Each point is reached from the start by the listed moves, each made once or not at all, plus a little noise. Say if it took an odd or an even number of moves. Then give how often each move was made.
(in the rows, 128 means zero)

Moves:
(1): [160 136 139]
(2): [127 170  95]
Start: [127 143 159]
Points:
[131 190 128] -> odd (0, 1)
[158 196 135] -> even (1, 1)
[160 148 169] -> odd (1, 0)

Moves:
(1): [140 119 116 120 131 135 152 119 123 119 138 143 135 128]
(2): [110 150 132 129 139  95 143 136  90 139 134 130 124 118]
(3): [150 108 165  90 123  78 110 115 146 137 118 101 120 142]
(4): [125  83 156 142 127 143 148 105 121 133 126 109 118  85]
(5): [137 136 115 130 147 124 118 110 151 142 150 137 134  99]
(6): [138 139 137 113 173 157 103 106 119 161 118 128 116 128]
(7): [100  92 139 124 164 146 157 131 142 161 113 144 137 143]
(8): [146 119 124 132 107 128 119 135 129 143 125 147 109 144]
(9): [134 154 132 154 126 114 162 121 144 146 115 120 136  88]
(10): [124 118 144 126 115 123 132  95 125 136 125 125 149 135]
(11): [113 117 136 132  94 141 159 131 138 145 157 113 123 144]
Start: [129 126 140 157 132 144 135 135 154 122  99 114 122 167]
Points:
[137  62 171 179 176 210 233  68 197 249 115 130 102 102] -> even (1, 0, 0, 1, 1, 1, 1, 1, 1, 0, 1)
[153 164 195 129 180  76 142 103 141 193  72  82 105 132] -> even (0, 1, 1, 0, 0, 1, 0, 0, 1, 0, 0)
[137  70 182  95 195 155 167  78 204 220 124 111 119 182] -> even (1, 0, 1, 0, 1, 1, 1, 0, 0, 0, 1)
